Every row gives one point. To make a cloud, some directions were put in groups of two or more. Within a group, all points are equally far from the middle, so they leave a hole (a ring in 2 directions, a hollow ball in 3). The other directions are filled evenly. Then the cloud was stretched, turned, moved and blurred a little. Count the holes, and give their numbers of directions, smallest first.
(in the rows, 128 means zero)

Cloud (13 x 2):
[[163 128]
 [126  74]
 [ 96 125]
 [163 115]
 [102 166]
 [ 76 110]
 [100 136]
 [140  97]
 [150 126]
 [157 131]
 [113 100]
 [144  83]
 [123 158]]
Holes: 0

Cloud (19 x 3):
[[149  75 130]
 [168 108 117]
 [161 126 119]
 [144  61  94]
 [141  60  98]
 [111 113 137]
 [154 126 107]
 [167  96 154]
 [152 117  87]
 [126  76 131]
 [159 130 121]
 [151 117  86]
 [163 101  89]
 [117  81 128]
 [148  80 146]
 [127 141 143]
 [130 132 113]
 [117 128 131]
 [108 106 125]]
Holes: 1 (2)

Cloud, 19 rows:
[[120 137  99]
 [116  90 159]
 [ 93 129 152]
 [153 136  99]
 [161 129 100]
 [113 153 113]
 [171 147 159]
 [139 110 184]
 [143 128 186]
 [125 167 146]
 [143  85 121]
 [105 126 172]
 [155 133  98]
 [139 167 128]
 [143 163 119]
 [118 164 147]
 [183 128 134]
 [181 106 144]
 [127  81 140]]
Holes: 1 (3)

Cloud, 30 rows:
[[110 143  85 172]
 [146 176 126 124]
 [134 123 126 155]
 [146 112  81 137]
 [ 95 114 115 126]
 [100 178 149 132]
 [145 114 117 151]
 [ 82 150  97 135]
 [ 91  87  98 106]
 [152 117 149 170]
 [169 109 136 151]
 [112 133 134  72]
 [166 111 142 137]
 [ 96 106  92  99]
 [ 95 116  85  91]
 [121 155 117 144]
 [153 172 101 148]
 [160 111  81 109]
 [ 91 108 125 108]
 [ 87  99 102 137]
 [131 120 169 144]
 [150 157 153 151]
 [144 111 171 158]
 [110 153 126  70]
 [105 106 165 127]
 [120 179  99  88]
 [114 142 120  65]
 [170 131 103 142]
 [130 118 169 132]
 [ 89 117 123 126]]
Holes: 0

Cloud:
[[ 92 157  92 166 129 123]
 [100 101 148 112 127 196]
 [111 144 122 166 112  93]
 [ 85 113 104 165 183 141]
 [138 140  92 110  85 122]
 [ 67 110 165 118 137  91]
 [137 148  80 147 102 126]
 [123 139  84 121 130 137]
 [ 84 142 176 104  98 126]
 [ 98 154 138 174 135 131]
 [146 100 158 128  94 117]
 [117 151 119 109 137  91]
 [ 83 134 148 126  85 181]
 [149 132  78 145 130 136]
 [134 113 111 112 159 155]
 [117 147 102 123 123  80]
 [133  79 159 132 144 124]
 [ 88 101 104 143 169 141]
 [122 115 161 151  81 145]
 [ 96  89  94 101 141 166]
 [ 88 133  94 113  81 137]
 [122 112 148  99 139 130]
 [121  94 155 169 149  88]
 [ 80 109 142 153 163 142]
 [ 85 144 116 139 126 145]
 [ 97 136  92 137  91 160]
 [112 160  76 146 115 168]
 [155  97  90  96 105 154]
 [114  89 115  93 160 151]
 [142 108 143  90 103 107]
 [108 112 124 137 127 141]
 [ 87 101 162 139 155 173]
 [124 102 158 107 116 143]
 [150  89 162 134 117 192]
 [158 124 162 153 127 158]
 [102 109 151 128  80 137]
 [ 64 130 163 124 114 133]
 [159 160 149 104 146 133]
 [110  78 125 136 106 152]
 [164 133 141 129 118 146]
 [153  91  94 140 172 134]
 [112 117 165 134 155 168]
 [169 150  98 117 141 105]
 [158  98 129 131 131 168]
 [ 98  80  90 129  88 110]
 [130  86 122 156 149 168]
 [119 118 182 112 165 139]
 [176 135 123 131  94 174]
 [144  99 119 156 116 156]
 [170 148  85 146 122 118]
 [ 99 108  94 150 127 143]
 [112  84 143 149 122 196]
 [114  96 108 104 115 164]]
Holes: 0

Cloud:
[[155 178 138 142 109 140]
 [144 148 170 169  97 149]
 [ 72 133 136 148 133 126]
 [ 86 145 165 140 132 114]
 [160 153 114 154 152 116]
 [102 112 183  95 128 121]
 [106  97 124 137 161 103]
 [160 108 158  79 116 120]
 [139 132 129 165 165 113]
 [138 184 148 124  96 134]
 [156 121 182 154 123 110]
 [ 83 143 117 143  83 121]
 [152 121 155 133  55 113]
 [112 120 120  76 152 132]
 [151 104  90 167 111 105]
 [131 122 114  92 104 170]
 [163  90 136 143 112  90]
 [122 141  96 151 148  93]
 [ 81 114 136 157 129 112]
 [112 132 189 159 104 130]
 [135 147 130 109  76  86]
 [129 135  96 167 150 103]
 [130  92 158 145 152 164]
 [106 112 110 124 158 167]
 [167 120 186 137 113 116]
 [135 145 117 153  95  77]
 [109 102 133 104  75 103]
 [142 113 101 109  67 126]
 [156 113 121 158  74 154]
 [115 142 120 145 137  79]
 [143 120  89 129 155  95]
 [128 125  77 111 148 137]
 [121 112  99  79 104 123]
 [125 124 150  81 158 145]
 [119 125 112  74 138 117]
 [159 157 127 145 151 105]
 [125 117 116 155 119 181]
 [115 185 138 131  97 132]
 [154 149 154 120  68 153]
 [124 161 101 115  99  90]
 [111 160 139  95 132 162]
 [148 150  83 105 107 111]
 [ 94 159 163 139 125 109]
 [ 81 145 116 149  99 111]
 [176 125 113 165 135 117]
 [100 106 154  82 135 156]
 [141  72 107 147 134 132]
 [135 132 181 129 120 175]
 [157  91 142  85 101 124]
 [107  93 155  96 140 166]
 [161 108 145 135  72 159]
 [137 159  93 163  89 123]
 [126  89 129  99  82 106]
 [110 179 143 143  87 131]
 [126  74 166 148 130 141]]
Holes: 1 (6)

Cloud:
[[138  99 133 132 118 111 105 206]
 [120  93 131 171 161 109 158 111]
 [107 137 101  94 110 142 127 110]
 [101 137 142  98 139 145 111 186]
 [131 113 100 116 182 106 107 114]
 [163  99 152 107 171 164 107 101]
 [101 105 131 123 134  89  94 204]
 [146  86 126 102 119  72 144 131]
 [137 114 156 160 136  86  87 103]
 [114 102 129 183 130 102  90 141]
 [112  99 122 134 149 175  88 160]
 [ 93 126  82 129 118 155 140 107]
 [ 97 136 113 122 103 170 100 131]
 [ 89 160 169 134 148  80 121 133]
 [182  99 139 105 125 134 139 163]
 [110  93 162 151 122 104 101 142]
 [ 76 137 132 167 115 132 120 134]
 [129 167 124 104 108  90  95 162]
 [148 114 156 123 189 152 114 125]
 [140 111 105 174  92 113 149 147]
 [142 102  91 131 147 111 123 169]
 [111 142 165 108 180 112  79 114]
 [111 141  99 138 125 185 129 135]
 [ 71 147 116 171 137 116 119 130]
 [114 113 193 147 143 137 123 149]
 [112 149 128  99 167 105 147  86]
 [152 132 126 113 174 103  84 167]
 [121  85 131 136 109 132  70 134]
 [111 153 125 161 153 144 150  90]
 [132 117 134 147 194 145 124 148]
 [ 87 112 144 177 152  87 131 170]
 [151 150 111 171 163  73 144 145]
 [136 161 169 129 126 116 162 147]
 [156 147  98 163 138 162 153 157]
 [148  80 114 109 138 135 141 167]
 [131 115 104 147 186 112 106 114]
 [161 135  85 134 122 175 119 114]
 [150 112 134 178 175 162  94 136]
 [151 122  83 131 173  73 151 154]
 [158 153 136 155 135 143 162  87]
 [152 159  92 146 147 148  92 123]
 [ 95 167  98 160 155 115 145 134]
 [150 103 151 173  98 133 100 134]
 [148 164 130 157 139  94 132  96]
 [124  68 134 134 109 147 121 144]
 [ 95  82 130 153 120  85 143 110]
 [ 98 150 134 164 118 107 152  99]
 [ 93  97 153 153 119 114 162 145]
 [151 137 123 122 102 122 115 196]
 [166 176 151 117 145 157  85 136]
 [154 159 112 174 154 112 161 164]
 [106  91  85 170 146  90 124  91]
 [117 105 127  81 146 130 120  93]
 [157 170 184 133 129 151 123 155]
 [144  65 128 155  96 131 144 127]
 [128  84 131 121 109  86 116 136]
 [134 138 107 169 100 143 127 180]
 [114 151 151 121 198 117 132 170]
 [164 129 134 107 118 108 105 163]
 [ 90  98 138 154 126 134  84 168]
 [149  87 172 118 136 133 116 108]
 [101 110 160 157 151  99 124 111]
 [136 112 116 131 191 119 143 164]
 [118  70 137 131 110 148 122 142]
 [129  77  88 150 121 102 154 157]
 [103  88 143 144 129  71 146 103]
 [151  90 153 103 139 107 126 114]
 [170 123 144 150 182 140 107 132]
 [143 146 138 107  98 122 133  83]
 [157 137 125 185 145  97 161 153]
 [131  88 146 109 124  87 115 111]
 [165 102 162 120 117 116 115 167]
 [178 158 141 152 159 126 151 152]
 [134 128 125 168  91  84 142 145]
 [ 91 110 123  95 134 100 110 150]
 [167 129 120 156 172  88 158 139]
 [141 106 178 134 129 113  73 140]
 [127 164 172 153 145 158 129 116]
 [ 90  97 126 174 139 127 102 112]]
Holes: 2 (2, 3)

Cloud (80 x 8):
[[165 152  93 164  89 131 125  90]
 [162 157 125 134 126 155 156  96]
 [151 159 110 134 136 129 178 146]
 [155 112  93 106  65  90  97  91]
 [160 142  71 126 133 154  99  97]
 [114  84 101 153  99 127  97 104]
 [169 106 124 133 157 108 149 120]
 [173 156 145 120  98 130 170 136]
 [106 148 135  96 102 129 105 144]
 [121 102  66 155  83 167 114 171]
 [164 133  75 153 145 125 109 112]
 [105 181 119 127  74 146 101 150]
 [130  95 105 153 108 128 141 165]
 [122 134  77 159 100 134  88  95]
 [119 131  92 127 118 153 119 155]
 [143  83  87 148  82 104 137 154]
 [142 145 158 150  98 150 138 128]
 [140 127 134 180 132 118 121 127]
 [172 150  85 160 104 107 128 135]
 [173 131  79 191 127 139  80 158]
 [133 164 103 145 134 187 134 130]
 [106 165 126 110 106 155 104 125]
 [157 160  86 167 101 128 131 176]
 [154 160 117 169 121 175 150 159]
 [135 124  76 163  96 145  96 121]
 [106 121  83 183 116 112 115 115]
 [117 160  89 167 101 119 146 150]
 [154 103 126 104 148 131 109 122]
 [181  86 134 165  94 154 100  87]
 [174  95  91 128  85 177 148 156]
 [150 108  81 122 146 101 117 121]
 [164 136 120 153 135  82 137 114]
 [131 143  96 149  74 143  77 144]
 [149 130  63 147  93 102 108 136]
 [146 160  77 124 144 124 149 112]
 [159 141 129 172 104 164 114 133]
 [163 160 134 142 130 159 140 121]
 [120 104  64 131 128 118 138 159]
 [175 125  57 143 119 136 174 126]
 [114 154  99 150  91 100 113 131]
 [192 135  84  88 120 136 143 109]
 [138 110 114 143 124 170 143 109]
 [168 127  87 162 122 167 138  95]
 [175 138 151 149 139  89 125 121]
 [113  91 125 128  89 159 152 175]
 [129 108  96 157 131 124 149 145]
 [163  78 121 164 113 136 167 106]
 [120 124  94 160 130 148 141 117]
 [154 128 158 144 106  98 149  94]
 [167 133 119  95 100 115  90 147]
 [179 157  69 165 113 122 132 127]
 [175 138 131 140 144 159 106  85]
 [155 119 121 147 146 163 145 150]
 [161 148 137 154  93 113 103  96]
 [119 155 170 102 138 126 122 127]
 [157 111 153 139 115 123 153 126]
 [152 120 102 183 136 110  97 140]
 [174 134 118 129  91 101 146  98]
 [120 151 101 141  71 162 148 150]
 [175 158 107 157  99 152 102 158]
 [144 125  97 149 155 133 189 108]
 [159 154 159 138 113 101 139 138]
 [148 126  72 126  80 166 153 145]
 [153 118 126 145 113 175 122 137]
 [112 113  87 137 103 156 122 133]
 [172 131 147 153 123  92 133 130]
 [ 94 132  99 150 141 152 119 137]
 [158 102  94 109 110 134 127 132]
 [178 111 128 134 136 116 117 139]
 [104 137 154 144 109  85 120 151]
 [161 126 145 175 115 143 141  85]
 [114 162  99 142  98 167 115  89]
 [132 138 103 141 132 118 176 175]
 [126  91  56 101 108 124 164 119]
 [137 134 112 123 165 128 207 120]
 [125 162  62 127 122  87 147 127]
 [104 143  80 145 147 181 130 146]
 [121  86  69 139 136 163 131 149]
 [157 127  94 183 128 120 107 138]
 [103 132  98 164 144  94 107 159]]
Holes: 0
